Each row is a point. Two turns around zero, p and q, are shown by what they do to some points. Write where each new point lands after one turn and then the other. Backwards means that the second turn is done in reverse. Each puzzle has new turns, and all numbers are rounded.
In the rows, zero is written as 128.

Turn p:
[106 124] => [118 108]
[121 106] => [142 109]
[179 132] => [155 172]
[107 151] => [ 97 124]
Turn q:
[152 132] => [145 111]
[159 121] => [140  99]
[ 87 154] => [126 176]
[114 105] => [101 126]
Where do these land?
q, then p backwards: [152 140] => [131 101]
q, then p: [150 119] => [150 119]
p, then q: [ 81 125] => [ 81 126]

Turn p:
[136 133 138 131] => [138 130 134 135]
[106  98  98 132] => [ 94 112 100 121]
[137  97  92 157] => [113 119  78 148]
[ 81 147 127 106] => [ 93 139 157  98]
[152 147 156 158] => [154 141 144 167]
[153 171 153  96] => [172 153 161 107]
[130 104 132 116] => [131 103 123 120]
Turn q:
[134  97 133 175] => [136 101 152 171]
[126 153  88 132] => [109 142  90 143]
[130 129 185 145] => [139 143 185 128]
[128 134 118  87] => [131 132 104  93]
[137 129 119 151] => [130 129 126 154]
[101 136 110 133] => [ 96 125 118 131]
[140 118 144  73] => [155 126 123  75]
Where do these land?
q, then p: [116 118 149 132] => [133 111 147 130]
p, then q: [135 147 160 115] => [156 144 152 122]
q, then p: [143 128 116  90] => [142 136 104  96]
q, then p: [122  95 112 170] => [109  99 114 170]
p, then q: [154 172 101 162] => [113 180 106 161]
q, then p: [ 98 108 130  99] => [120  97 131  94]

Turn p:
[136  77  93 146 146 133  92 130] => [142  75 105 123 129 112  83 135]
[155 101 109 168 110 128 112 130] => [149  78 141 135 110 108 122 134]
[138 156 155 128 181 115 181 141] => [167 163 104 123 164 154 174 122]
[104 149 155 113 108 117 102 142] => [113 166 161 117 129 118 111 138]
[134 159 120 109 168 124 154 112] => [142 160  88 135 127 152 145 113]
[132 168 150 121 114 128 122 122] => [129 163 154 132 112 134 135 115]
[136 143 130  98 103 118 146 146] => [110 145 136 103 110 136 155 141]
[105 109 145 114 104 114 115  98] => [ 92 135 135 129 133  89 119 113]
[117  84  60 180 142 146 136 133] => [139  55  93 169 134 132 112 165]
[123 133 163 104 104 156 119 126] => [ 98 139 163 114 133 141 124 103]
Turn q:
[108 125  91 113 137 126  86 158] => [106 140  90 152 140 154 114 161]
[116 127 115 149 169 124 101 170] => [151 140  99 179 141 137 122 150]
[139 120 150  97 115 106 172 103] => [124 110 149  80 145  97 149 121]
[156 114 147 134 115 107 126  93] => [121 103 141 113 122  95 105 106]
[128 120 121 132 116 134 172  67] => [121 107 148  90 137 135 140  70]
[148 139 108 137 147 129 122 173] => [160 129  95 143 115 137 129 156]
[112 176 108 137 123 135  94 152] => [116 171  94 149  97 141 130 138]
[144 104 147 121  93 156 154 100] => [122 102 177  94 115 138 126 116]
[ 95 130 127 153 133 115 107 179] => [124 138 113 186 124 128 149 156]
[134 126 164 107 134 147 146  84] => [134 140 172  92 144 117 116 104]
Where do these land?
q, then p backwards: [ 94 116  98 126 140  98  87 131] => [ 74 114 107 121 146 139 144 102]
q, then p: [167 167 130 159 114 121 106 111] => [108 128 144 137  75  91 124 129]
p, then q: [168 106 107 163 114 160 102 165] => [128  87 174 130 126 129  89 169]
q, then p: [143 125 116 126 122  97 133 116] => [115 121 101 122 125 107 123 137]
q, then p: [ 97 117 168  93 129 149 138 161] => [154 158 151 108 166 158 150 139]
p, then q: [109 135 149 123 174 123 149 118] => [160 148  95 120 136 140 122 101]
p, then q: [136 175  91 127 129 120 115 111] => [110 124 120 128  68 139 134 122]
p, then q: [108 118 156 151 129 127 141  97] => [145 126 122 147 146 106 132  90]
q, then p backwards: [101 127 130 100  97 167 123 168] => [107 164 115 116  98 139 150 174]
q, then p: [123 119 110 139 157  89 161 137] => [149 102  78 130 131 123 149 129]
p, then q: [165 103 153 102 104 156 153  93] => [100 116 163  98 168 134 139  87]

Turn p:
[166  83  85 162 123 100 119 110 103 124 136] => [165  89 114 144 137  69 131  99 107 130 143]
[140 144  63  85 103 168 153 153 151 152 154] => [111  92  56 124 109 139 147 164 151 159  91]
[119 138  44 121 114 159 117  98 152 130 168] => [122 107  50 114 122 109 134  98 180 155 113]
[118 155 152 127 178 135 158 125 110 133 110] => [117 159 148 133 156 168 142 119 100 151 122]
[128 139 192 121 127 144 131 119 107 113 142] => [117 144 167 108 108 156 123 134 118 141 169]
[115 142 147 100 120 111 150 116 116 113 103] => [107 130 155 120 112 149 155 116 113 110 116]
[119 133 155 153 118 138 133 150 138 108  95] => [135 135 145 157 126 162 112 134 129  96 138]
[131 150 180 116 131 117 101 138 166 130 109] => [140 161 177 121 121 143 120 158 157 112 115]
[158 115  97 155 112 107 144 106 130 138 161] => [142  97 109 137 142  87 159 123 140 140 154]
[ 99 110 161 122 127 144 119 118 143 156 113] => [ 93 128 159 123 142 133  93 135 143 125 121]
[ 82 150 153 133 132 112 110 160 118 143 118] => [ 99 183 134 137 128 128 113 145 116 102 124]
[108 108 150 121 152 112 127 155 139 105 127] => [140 142 135 101 147 142 114 141 108  94 127]
[180  97  86 148 127 115 102 115  90 118 128] => [176  99 116 145 112  78 123  98 101 147 132]
Turn q:
[141 100  93  91  93 125 139 157 164 118 107] => [131 125 118  78 134 108  88 167 163 111 133]
[160  94 121 137  99 156 150 154 108  90 140] => [137 115 119 101 137 172 125 153 129  93 174]
[168 134 100 150 158 113 141 101 134 144 115] => [174 132 104 159 148 116 143 123 157 137 126]
[112 147 162 152 141 144  93 105 159 148  99] => [124 123 154 150  90 123 162 137 138 158  85]
[122 123 143 126  98 116 175  91 100 142 102] => [150 122  97  97  91 112 146  86 122 128 148]
[120 132 111 130 161 139 170 131 154  99 112] => [115 159 120 127 142 117 156 128 169  95 132]
[104 102  98  98 136 106 110 142 113  80 164] => [ 87 119 133 147 150 125  73 122 123  86 150]
[112 164 159 163 105 110 129 159 167 152 132] => [144 163 179 114 114 102 150 153  99 150 120]
[101 118 161 134 106 119 105  95 116 150 107] => [125  94 135 129  78 113 135 108 111 150 118]
[115 161 136 122 133 124 128 167 114 108 115] => [111 152 122 122 134 125 137 145  93 101 108]
[163 130 148  96 121 130  94 154 143 132 170] => [138 124 164 114 157 165  86 137 116 138 102]
[113 100 144 128 153 137 108 108  99 164 126] => [109  80 122 142 133 129 145 102 121 159 122]
[132 156  88 137 162 146 122 100  94 138 175] => [118 153  99 183 157 157 119 103 124 158 146]
Where do these land?
q, then p: [122 131 145 159 102  82 166 146 110 143 158] => [131 139 145 100 110 106 167 129  95 165 164]
p, then q: [140 110 114 150 154 126 106 112 130 152 164] => [149 124 136 151 164 100 109 113 128 147 108]
p, then q: [133 146 130 131 118 132 113  91  94 114 101] => [149 126 132 129  80 135 133 102 125 149 139]
q, then p: [132 105 107 133 170 146 182 107 154 146 107] => [135 111 120 109 183 140 173 136 165 124 106]
p, then q: [ 83 110 128 126 100 144 132 141 152 104 141] => [ 85 134 137 137 121 140  94 147 153 107 135]
q, then p: [126 141 112 116  97  85 147 124 108  99 148] => [154 152 119 109  85 104 140 101 131 137 147]
p, then q: [125 158 141 132 119 150 162 160 173 168 180] => [ 89 167 150 106 187 108 140 170 136 145 136]
p, then q backwards: [130 133  93 133 158 132 120 141  99 110 120] => [143 164 129 119 127 112 133 115  92 143 127]
p, then q: [170 109 137 133 109 157  99 101 137 102  78] => [169  79 158 122  88 158 129 141 147 140 124]
q, then p: [130 146 175 137 135 107  72 136 154 134 132] => [124 131 188 168 118 138 103 138 102 115 139]
q, then p: [136 131 174  75 145 165 104 144 125 128 103] => [103 104 145 134 121 170  92 105 114 114  77]
q, then p backwards: [110 117  79 110 128 110 132 133 100 136 103] => [108 102  88 144 114 130 120 143 118 147 161]

Turn p:
[121 143  96 181 154 126 110 117 132 116 124 164 129 110] => [107 152  96 171 152 148 131 106 114 137 141 132 124  94]
[ 93 107 147 139 100 138 134 146 148 119  69 148 147 132] => [ 92 138 139 150 112 145 141 145 166 129  84 168 138 137]
[119 131 145  78 102 142 141 136 161 149 156 178 105 173] => [104  92 131 105  68 135 146 152 105 153 157 155 109 164]
[186 111 106 130 146  99 124  97 115 146 124  98 115 127] => [178 118 119 134 141 107  99  83 133 149 125  96 123 136]
[120 109 171 149  95 139 143 153 132  77 120 142 145 136] => [124 145 152 157 116 139 141 150 120  85 106 173 147 152]
[123 102 115 115 131 121 145 113 105 148 152 109 151 148] => [127  96 130 109 139 128 108 116 140 120 145 108 160 149]
[ 94 136 156 120 102 147 173 138 160 153 150 142  83 147] => [ 81 126 160 116  84 121 171 145 104 142 138 114 119 165]
[110 105 166 129 134 155 142 145 139 106 106 159 149  87] => [112 131 160 137 120 140 166 117 144 100 111 177 134 100]
[121 170 137 163 146  92  97 113 143 121 124 133 158  90] => [121 180 100 151 140  98 116 123 148 115 153 139 120  84]
[130 107 112 120 150 110  84 112 103 126 137  90 107 126] => [140 101 106 117 158 106  93 116 118 113 106  98 109 116]
[129 146 156 109 133 172 142 158 155 162 153 125 116 180] => [112 111 175 105 129 131 141 168 114 158 163 136  99 167]
[115 127 104 135 117 134 132 141 171  97 120 131 146 101] => [123 148 122 151 110 167 141 134 155 100 128 125 111 113]
[156 150 103 136 129 133  97  83  82 120 119  94 139 100] => [161 161 112 101 157 131  79 100 118 129 112 109 141  94]
[154 108 108  99 107 115 131 161  85 166 146 108 109 138] => [164  75 140 116 119 115 116 153 115 152 119  89 156 128]
[147 167  99 119 176  96 124 107  89 113 120 100 123 126] => [170 146  77 101 178 110 130 113 127 136 133 104 129 119]
Turn q:
[145 140 167 132 159 138 123 158  88 131  80  99 142 129] => [128 140 114 167 166 155 135 161 101 152  91 122 157 143]
[141 128 141 151  48 133 139 106 143 144 119 123 107 140] => [134 165 143 112  52 131 119 133 137 131 124  97 140 126]
[147  97 119 135  99 145 129  77 136  44 115 134 140 138] => [194  84 110 124  87 115 114 127 111  79 134 101 151 129]
[134 129 165 150 138 107 133 154 139 131 146 133 105 138] => [135 151 162 143 128 118 144 146 116 137 128 140  99 146]
[ 61 148 102 151 140 150 140  79 148  81 119 134 120 121] => [136  86 141 133 118 154 144  86 139  57 108 114 114  92]
[142 127 119 158 123 157 146 119 129 154 140 135 120 140] => [128 144 119 151 106 146 118 123 149 138 148 112 105 125]
[142 145 157 118 126 118 113 157 135 150  97 162 130 145] => [139 138 151 125 132 145 145 147 149 166 116 153 149 154]
[152 119  97  65 138 143 104 115 123 134 141 123  78  74] => [104  94  83  76 125 120  90 102 104 157 104 147  94 141]
[103 128 112 118 149 111 118 158 151 137 131 116 135 160] => [100 118 152 123 162 113 137 149 158 116 133 127 125 137]
[136  73 103 146 146 118 222 124 100 144 147 117 135  90] => [122 152  50 157 124  85 177 115 114 134 156 107  90  90]
[129 132 154 139 115 148 108 140 145 149 116 118 154 108] => [134 137 149 128 132 145 112 147 126 159 119 122 142  93]
[134 119 113  44 157 128 108  71 108 116 148 121 138 120] => [133  93  92  73 174 121 104  73 103 127 140 114 140 154]
[134 152 127 153 145  80  99 150 132 140 124 135 139 147] => [125 151 162 153 152 106 121 133 152 125 118 162 143 145]
[ 72 128 118 144 118 134 104 155 113 147 144 138 140 134] => [ 78 114 163 144 128 139 136 125 133 126 153 142 143 105]
[147 154 124 114 120 112 135 157 130 119 152 132 137 135] => [129 152 125 109 138 127 124 151 129 115 147 160 126 140]
Where do these land?
q, then p: [162 134  96 139 151 160  97 149  97 163 163  92  82 143] => [ 61 112 103 142 159 125  98 166  92 145 110 108  95 123]
p, then q backwards: [163 160 157 134 112 122 128  90 163 156 125 119 119  85] => [142 119 141 163  92  98 138  95 154 166 165 136 117 111]
q, then p: [118 162 116 137 108 158 103 130 100 139 174 133 144 144] => [ 92 131 137 111 133 143 103 141  88  97 153 148 117 105]
p, then q: [158 136 140  99 111 125 114 153  86 155 111 136 141 112] => [144 141 115 114 136 107 124 142 130 186 129 155 150 115]
q, then p: [ 92 154  94 100 148 105 146 105 146 161  93 137  92 135] => [ 95 145 108 102 109 145 155  96 169 134 109 130  95 169]
p, then q: [111 122 120 107 166 121 119 144 149  89 146 141 138 164] => [122  86 112 140 116 119 142 138 139 106 158 135  87 152]
q, then p: [109  99 164 110 163 126 154  96  95 107 141 131 110 141] => [142 121 129 108 164 123 128  92 104 126 122 100 162 175]
p, then q: [114 120  86  96 109 125 154 102 148 147 109 101 164 144] => [127 109 148  78 136 137  97 152 163 124 136  85 125 119]
q, then p: [105 100 165 146 143 133  94 152 130 149 137 163 113 123] => [ 95 111 173 141 121  84 133 111 113 145 130 138 151 133]
q, then p: [108  99 157 113  85 114 118 147 130 148 122  93  93 117] => [112 125 132  94 118  89 134 169 151 131  97 118 166 129]
q, then p: [140 153 116 165  92 104 134 137 141  96  90 130 159 156] => [163 169 132 167 114 151 130 160 153 107 143 164 128 130]
p, then q: [119 100 143 118 128 100 127 125  87  83 123 162 120 105] => [160 107  82 144 111 109 147 115 136 110 129 146 166 113]
q, then p backwards: [102 115 104 139 151 146 123 100 139 130 115 101 161 113] => [117 102  97 142 152 115 105 130 107 141 133 111 134  91]
q, then p backwards: [154 110 156 122  83 157 138 141 141  92 100 151 160 115] => [160 153 107  85  91 120 137 170  96 127 139 149 135 118]
p, then q backwards: [168 123 135 161 150 106 144 113 139 136 138 155 111  94] => [119 101 143 167 140 108 142  92 105 139 144 155 139 112]
p, then q: [126 163 100 163 151 144 156 165 157  97 159 102 141 158] => [116 142 127 159 156 164 118 167 117  92 153 124  70 145]
